Rows are points. Any point is a mix of the corners, with weights that add up to 1. It lies inside the corners' shape when no weight is negative. Is each point inside? If not, which corners have a negative weight?

Corners:
(1): [ 3 55]
(2): [ 17 -16]
(3): [-27 -39]
Points:
[12 59] -> outside (3)
[ 3 46] -> inside
[  2 -33] -> outside (1)
[ 8 16] -> inside
[10 60] -> outside (3)

Corners:
(1): [-24  -1 -31  11  26   0  17  28]
(2): [  8 -23   1  19  41  23   6  -3]
(3): [-18  49   7   2  -1  30  -7  -9]
(4): [ 31 -43  17  20 -59  30  -2   2]
(5): [ 10 -60 -11 -10   0   1 -14   2]
(6): [ 32 -27 -44  15   0 -10  34  16]
(7): [-25   8   7  34  24 -11 -58  -4]
(8): [ -4   3  -5   6  28   0 -25  27]
(9): [-44  20  21  10  -4 -35   8  27]
Points:
[-10  13 -27   9  26  -2  30  27] -> outside (4, 5, 7)
[-15  -4  -1   9  13  -7   1   8] -> outside (4, 8)
[-21  10   5  15  14 -20 -17  10] -> outside (1, 4)
[ 10  -8 -18   3  -8  22   3  16] -> outside (2, 7, 9)
[ -4 -10  -4   2   9  -1  -8   4] -> outside (1, 4)
[-15  24   4  22 -12   2 -19  16] -> outside (2, 5)
[-15  -1 -10  18  17  -3 -12  13] -> inside
[ -5  -7 -11  11  22   6  -1  15] -> inside
[  5   3 -15  11   4   6  17  14] -> outside (5, 7)

Corners:
(1): [  2  -1 -15 -10   1  -4 -36   3 -13 -16 -12   6  -3 -10  12  10 -14  -4]
(2): [-4 -1  8  5 16 11  7  6 40 -1 13  3 -1  0  7  4  0 -2]
(3): [  9  25   6   5  10  13   7   4  -2 -14 -15  -1   1 -13  -1  -4 -14   9]
(4): [  1  -4  11   1  13  12 -27 -22  -5  -6   7  -6   4  -6   9  -7  -7  24]
(5): [ 12  -2   1 -15 -13 -19   4  -6  -1 -16 -10 -17   8 -14  -5  -6 -11   1]
(6): [-29  -8  11 -20  -6 -47 -17 -10  -9 -16 -14   7  10  -1  11  10  -1   6]
(7): [ 12  -4   7  -8  -7  12  10   3  -4   1  18   8   1 -10  12   3 -16  -5]
(8): [ 11   4  -4  -6  -5 -60  12   0  -5  -1   2   0  -1 -11  10  10 -15   4]
(9): [ -6  -3 -38   2   9 -15  14   5   4  -6   4  -2  -4   3   2  -4 -11   0]
(10): [ 10  -6   3 -10  14   2   8   2  -2  -4  24   4 -14 -13   2  -7   4   9]
(11): [  4  13   5 -12  12   6 -10 -21  14  -6  -7  -1   6  -9  -6 -13  -9  -8]
(12): [ -8  -7  20   2  -5  10  17 -20  17 -24  -2  -1  -7 -12   4  17  -9  -2]
(13): [ 18   5   8 -17  14  -8  -1  -1  -5  -8  38  -1 -11  19   8  -7 -14  36]
(14): [  8   5 -26  11 -22  -1  17   2   6  -1  42  -5  -6  -1  -6  29  29 -11]
(15): [  6   3   6  -6 -32   4  10  -9  -1  -3  -8  10  -8 -10   9   9   8  -7]
(16): [  2   0  13 -11  19   4  -1 -16  -1  -5  -7 -40   2  26  13  13  -1   6]
(17): [  3   9  14   0  -7  13 -16  -1   1  -1  16   3 -13 -14   8  -9 -10 -10]
(18): [ 13  -1   0   5  13  -3  -8   3  -9 -14   2   8   2  14  11  -5  -9  -7]
(19): [  6  14   7   1  15  16   0  -3   4  -3  -7   4  -3   3 -32  -5  -4   7]
Points:
[  3   2   7  -7   6  -5  -7  -5   1 -10   7   4  -1  -6   1  -1  -9   5] -> outside (9, 15, 16)
[ -2  -1   9  -5  -6  -3   7 -10   7  -8  10  -4  -3  -8  10   7  -2   3] -> outside (1, 18, 19)
[ -4  -4   2  -6   8  -1  -9  -6   2 -10  10   2   0  -2   1  -2  -3   6] -> outside (3, 8, 15, 16)

Corners:
(1): [ 28  15  24   2   3  -4  16 -11  35 -24  -5  -2  -5  -1   5  -3  19 -11
   7 -37]
(2): [ 12  19  -6  46   8  12 -18 -14  29 -17 -13  -3  -7  12  10   1   8   1
  11   5]
(3): [  7 -11 -19  33 -13 -11  -4 -16   2 -14   5   9   4 -17 -11 -25   2 -30
  23   1]
(4): [ 20  36 -21   2   2  -2 -13 -23  29 -26 -21 -16   3  19 -32  26  -1 -34
  12   2]
(5): [ 19 -36  -6 -28  13   5  -4   5  10  -6  31 -15  19  -3   2  13 -37  35
  26   4]
(6): [-18 -40  44 -13   7   8 -27 -24  -7 -11 -24  10   2  17 -18  14  12  14
  24  11]
(7): [ 11  17 -14 -26   4 -16 -26  38  12 -31   1 -28  18  19 -18   2 -11 -21
  -5 -16]
(8): [  1   7 -46  56  -9 -45   8  11  33  17  -2 -31   7  11   8  -2 -10   2
   8  12]
(9): [  2   4  33 -33  14 -17  -3  10 -10  10  -6  16   1 -13  -6  32 -19 -38
   9  -3]
(10): [ 13  17 -19 -10 -20 -15  -5  20  23  17   0   8   5  24  -1 -16  -3 -20
  -8   3]
(11): [ -3 -38  14 -19   8   4   1  23   7  60 -21   4  -2   3   6  -5   9 -20
  -5  16]
(12): [ -7 -30 -17 -14 -37 -15 -41  10   0  -1 -15   7  25  -2 -17   9  -6 -31
  24 -16]
(13): [-10 -14 -21  19  -1 -25  -1 -29  37  11  -8   2   2 -23   1 -23  28   9
   3   7]
(14): [-11  -9 -20  47  -5  -3 -19  -5  11   6 -41 -23  -5   0   2 -10 -40  27
  -9  -8]
(15): [ 27  32   5  32 -36  11  38 -12 -23  21 -11  -2 -14 -16  32 -15  21  -1
  22  -7]
(16): [  6  11  -4 -34  22  17  -5  20  19 -37 -31 -13  14  39  24  11  -7 -15
  10  13]
(17): [  5 -12  36 -13 -21 -18   0  11   3  -3  -1 -25  11   7   0  43 -12  -3
   6  33]
(18): [ 33 -27  -6  34  17  -2 -10  -6  19 -13  -9  27  17  -6 -16 -16   2  25
 -20  -1]
(19): [  4  15  14  -4   5  27   3   3  17 -25 -15   0  17   5 -21  11 -17 -11
  22 -16]
(20): [-19 -22  -7  11  -3 -20   1   6  -3  27  23 -11   5   6   5   0  -8   5
 -34 -27]
(21): [ 16  11 -10   5 -13   8  49  12   8 -13  -2   4 -37 -10  15  -6  13  18
   1 -21]
Points:
[  6  -3   1   1   1  -4  -1   2  14   3 -11  -4   2   6   0   4   0  -3
   1  -3] -> outside (3)
[  9  -2  -4  15   0  -6  -3  -2  17   3  -6 -11   8  10   1  -4  -1   1
   0   4] -> outside (9, 12, 21)
[ 12   2  -8  15  -6  -5   4  -4  17  -3  -9  -6   3 -10  -3   0  -1  -4
  16  -3] -> outside (6, 10, 16, 20)
[ 14   4   0  -6  -6  -3  -5  11   8  -9 -14  -6   7   8  -8   8 -12 -12
  12  -1] -> outside (2, 13, 20)

Corners:
(1): [-23  -7  10  37  20   1  11   1 -38   0  -7  30 -11  -3  26  24 -22   5
  11  -4]
(2): [ 31 -11  -2  11  14  19  12 -12  33  21  -3   3   4 -15 -18 -23 -21  -3
  17  21]
(3): [ 12 -15  14 -20 -17  12   0  -4  33 -22 -40  17   1   3  10  -2 -14 -18
 -26 -16]
(4): [ 14  13  31  13  -1  -2   9  19  13  -4  23 -20  -2 -14   2  16   5   0
  20  19]
(5): [ -4  10   7 -15 -24  31  -3  23  23 -12  -6  14  15 -13   3 -30 -15 -36
  16 -16]
(6): [ 11 -18  -2  19  30  -4  11  31   9 -22  -9  -1  26  19  23  -5  15 -25
 -15  20]
(7): [-29  40   4  34  18   7  -7  -6  -3  10  13 -25  -1 -21 -22  22 -25   5
  -1  -2]
(8): [-26   0 -13  41   5 -13  15  19  -9   3  22 -21   3 -15   3   4  51  18
  13  -1]
(9): [  5  32 -16  23  26  21  29  -1   0 -19 -16 -47  -7  -5 -11  -1  23 -12
 -26  37]
(10): [ 18  29  21  -7  -8  22 -21 -13   5   1  -5  30  27   8  43   2   5  12
  -1  -7]
(11): [  6  15  19  30 -22  18   1  -9 -20  -8  19 -14 -32  28   5 -18  40   6
   4 -40]
(12): [ 19   5 -30  15  21  24  11   7   0 -12 -11   9   4   7  -2  39  14 -34
  -4  -4]
(13): [ -9  20   3  25  -2  42   1  15  -8  17  -2 -32   4 -36 -12  -2 -13  10
   0  13]
(14): [-17  17  -5 -18 -13  14   1  60  42  12  25  -6   6 -28 -30 -16   4   2
   8  -1]
(15): [ 17  24 -12   4  20 -12  22   2 -16   1   6  -8 -14 -13  -4  -5   7   8
 -12 -20]
(16): [-14   1  16  14 -43 -47  -3  17  16  -9  -9  19  16 -13  18   3  -2  14
  -8   4]
(17): [-14  22  14  13  -1   3  -7  27   5  -5  37 -20  -2 -11   8  -4  47  -8
 -15  -3]
(18): [ 11  -1  21  16   7 -24  -8  32 -10   8   8  12  -1 -18  14 -12  28   9
  17   1]
(19): [  9   9   5 -44  -7 -37  -6 -42   2   9 -26  24  13  34  -2  10 -38  -1
 -22  -1]
(20): [ -2   7  -9   2   1 -24  -1 -10   1 -28 -23 -11 -12  21  32   7 -20  -8
 -16   7]
(21): [ 21 -17   1  -5 -14 -19 -18 -15   5 -20  10  37  27   9 -10 -13  -9  -2
  14   9]
Points:
[ 1  7  5 12 -2 -8  2  8  1 -7  6  4  3  1  7 -1  8 -2  3 -1] -> outside (3, 13)
[15  6  0 11  6 12  5  7  5 -4 -5  7  5 -3 11 -2 -2 -5  5  7] -> outside (3, 7, 8, 17, 19)
[ 8  9  5  6  2  8  4  9  7 -5 -1  2  6 -4  2 -2  2 -9 -3  1] -> outside (8, 20)
[ 4  8  0 10 -2 -2 -1 -8 -2 -4 -4  6  2 -3  4  0 -5  1 -1  0] -> outside (4, 6, 14)
[-11  15  12   3   3   0  -2  19  -1   3   6  -2   3 -13  14   0  -1   5
   0  -7] -> outside (2, 9, 11, 12, 16, 21)
[  0  13   7  12  -5   7  -1  11   5  -4   5   0   2 -11   5  -3   6  -1
   4  -2] -> outside (6, 19)
[-2  9  2 10 -1  7  4  9  6 -2  3 -3  3 -6 -1  0  1 -2  0  1] -> outside (18)
[-10  20   1   3  -9   1   2   4  -3  -2 -10   0  -5  -2   7   4  -1   1
  -6 -12] -> outside (2, 4, 6, 17, 21)
[  5  16   6  14   4   5   3   3   2  -2   0 -12   0  -4   6   2  10  -3
  -5   0] -> outside (1, 14, 21)

Corners:
(1): [-12   6   8  -1  -8  -4   8  -1   7 -14  60  13  37   1   9  11   5  16
 -21 -10]
(2): [-12 -17  37 -11 -10   0  38  14   4 -22 -32   3 -16  -5  17   7 -11  -8
 -14  11]
(3): [ 13  22  14  -4 -35 -21  20 -24 -17 -21  33 -13   6   5  19  -4   4  13
 -18   3]
(4): [-21 -18 -28 -22   9 -15  17  11  18  -7 -41  11 -33   5  -2  -2   4 -14
  -5   8]
(5): [ -1  19  21   0  12   0 -13 -11  11  12  59  19  -4   6   4  11  30  13
  -4   5]
(6): [-27 -32  21  11  17  -7  -3  27  17 -13 -28 -12 -25  14   7  -8 -20   9
 -18  10]
(7): [-13  -3   2 -15  -4 -20   5  -3 -14 -12  38 -26  31  -7   2  31  20  12
 -19   0]
(8): [ 14  15  -4  13   6  15  14   4 -22  -3 -38  18 -22  10 -10   4  -6  -8
  -2   0]
(9): [ 16  28   8 -27  13 -11  -7 -12   1   2  48 -15  55 -26  -9  16   1  23
  -5   3]
(10): [  4   2   6 -17 -18 -13  -1  25  -5  -5  31  -7  21 -16 -13  19   5  18
   6 -13]
(11): [-12  26   7  17   0 -16  23 -30  -6   3 -48  16 -24   3 -17 -18  12 -15
  17  -8]
(12): [ 24 -26 -13   7  13  19  20 -25 -10  10 -47  13 -30  -9  -5   4  -4  -8
  18  -8]
(13): [ 10   3   5 -24 -18   9  -3  13 -18 -13  37  10   2 -27   3 -11  11   8
 -13  -3]
(14): [  7   8  -8  -4   1  32  -8 -29  -7  18 -23   5 -18 -21 -11  22  -4 -21
  14  -7]
(15): [ 12 -17 -33  -6  10  32  24  19  -4  33 -21  16 -18  -7  10 -10  -1 -33
  11  -3]
(16): [-29 -26  25 -13  32  -1  -4   5  29 -34 -28 -14  -8  34   0  -1 -10  21
  12  39]
(17): [-12  17  -2 -17  -5  -8   4  -4  10  -5  41 -22  21  -7   4  21  20  47
 -15  -2]
(18): [  2  16  25   4 -10   7   4   5  11 -15  59 -14  18 -26  -3  13  -6  14
  -6   8]
(19): [-29 -15  17 -21  26  -5  15  -3  16  -6  -1 -19 -24  14  -6  -2 -17   8
  -6   8]
(20): [-10 -27  15  15  31  15  12  14  31 -23 -30   0 -27  31   4 -19  -4 -15
   1 -11]
(21): [ -2 -10 -12   3  -6   5  18 -17  29  10 -43   7 -29  20 -29  -9  24   0
  -1   6]
Points:
[-1 -2  7 -6  6  6  6 -2  0 -7 13  0  0 -3  6  7 -1  4 -7  3] -> outside (10, 11, 21)
[ 6  0 -6 -6 -4  6 13 -3 -2  0 -1  2  2 -7 -2  5  6  0  1 -3] -> outside (5, 6, 19)
[ -7  -1  11  -5   4  -3   5  -2   6 -10   5  -4  -1   1  -2   6   3  10
  -4   4] -> outside (15)
[ 3 -1  4 -7  2  7  6  1  8  0  8  4 -2 -2  0  4  5  6 -3  3] -> outside (7, 11, 19)
[-10   7   6  -6   0  -5  15  -6   6  -9   2  -6   3   5  -3   5   1   6
  -3   2] -> outside (5, 6, 12, 13)
[ -3  -7   6   1   6   3  14  -4   6  -5 -16   2 -14   4  -2  -2   2  -2
   0  -1] -> inside
[ -8  -8   7  -6   5  -3  13   4   7 -10  -3  -5  -7   1  -1  -1  -3   7
  -5   4] -> outside (5, 14)
[ -8  -7   5  -7  10  -1  15  -2   6  -4  -8   2 -12  10   3  -4   3   1
  -5   6] -> outside (10, 14, 18)

Corners:
(1): [ -2 -29  -3 -13 -24   8  12 -28 -13 -20  24  -2   7 -30 -26  27 -12   1
  23 -13]
(2): [ 22 -11  15 -17   5  11   7   1 -14  -8  -7  12  -1   2 -20  36  27  -2
 -13 -51]
(3): [  0 -31  23  36  11  -5  -6  -6  13  -6   1  -8   0   2   2   0  -8   5
  -4 -14]
(4): [-11  13   1 -21  16  31 -29  21 -11 -19  -3  -1 -25   7  -8 -17   9 -20
  17  20]
(5): [  3  11  10   7   1  24  19  16 -24  -9   5  11   4  12 -19  21   8   7
 -16  -9]
(6): [ -5   1 -12  17  28 -19  32 -10 -28 -13 -28  -2 -21  21 -16   3 -23   6
 -12  22]
(7): [-16  41 -15  10   0 -28   7 -37  13 -11   0 -18 -10   9  12 -13 -14  21
 -17  18]
(8): [ -5 -15 -16   8  21 -16  -1  21 -20  17  20   2  42  17  26  -5 -21  10
 -25  11]
(9): [  4 -51  39  28 -16  -1   8  21 -11   3   4   0  -1  -5 -38  12  23  12
  32 -13]
(10): [ 16 -20 -17  16   6   2  21  13  17  -4   1   4  -8  13 -18  10 -24   3
   1 -16]
(11): [ 19 -14   4 -11   6  23  10  13  33 -21  -2   7 -12  -4  -7   2   5  32
  -3  12]
(12): [  6  -4   0  14 -15  20  -2  -5  20   2  37 -16 -13  14 -13  16  -4 -11
  -7  -8]
(13): [ 32  -4 -18 -14  -4 -21 -21  -3   4   1  25  11  33  28  25 -15 -60 -20
  -7  31]
(14): [-11 -11  31   9  17 -16  46   6   1   1 -29  40 -13  -7  -9  13  22 -15
  11 -37]
(15): [-25  21  -1 -11   3   0 -10 -30  15  -1   6  10   1 -26 -25  21 -11  -8
  -6   7]
(16): [  5 -14  21  43 -30 -23  -3   3 -15   1 -11   1 -35  -3   7   0   8  -6
  26  29]
(17): [-18   9  11 -19   7  11   7 -18 -20 -23 -16  24 -24  21  -3  18 -11  -2
  10 -12]
(18): [ -1  -8  -1 -21 -19 -10 -31   9  33 -12  26 -11  34 -17  -5  15   1 -34
 -11  19]
(19): [ 12 -16 -20   7  10 -15  -1  -6   6 -38  15  -6   1   8 -19  14   8   8
 -38   3]
(20): [ -7   2   5  32  -3  18   1  -8 -24  -5   6   0   1  12  31   1   5  -5
  35  20]
(21): [-11 -20 -22  -2 -33  25   7 -27   1  -7  11  14  34  -9  -5   0  20   3
  -7   0]
Points:
[  0  -8   5  10   4  -2   6   0  -2 -13   0  -1 -10   2 -12  12   4   2
  -3   0] -> outside (13, 21)
[-1 -9  0  5 -4 -3 -7 -7 -5 -8  7 -1  1  5 -3  6 -7 -5  4  6] -> outside (5, 11, 14)
[ 1 -8  5 12 -2 -4  0 -3  1 -7  4  0 -4  4 -2  4 -5  0  0  4] -> inside
[  3 -19   5   2  -4   5  -4   0   3  -2   9   4   6  -4  -7   7  -4  -9
   9   2] -> outside (5, 7, 17, 19)
[ -5  -3   7   0   4   8   8  -7  -6 -17   2   0  -8  -3 -19  16   3   0
   2  -4] -> outside (8, 10, 13, 16, 21)
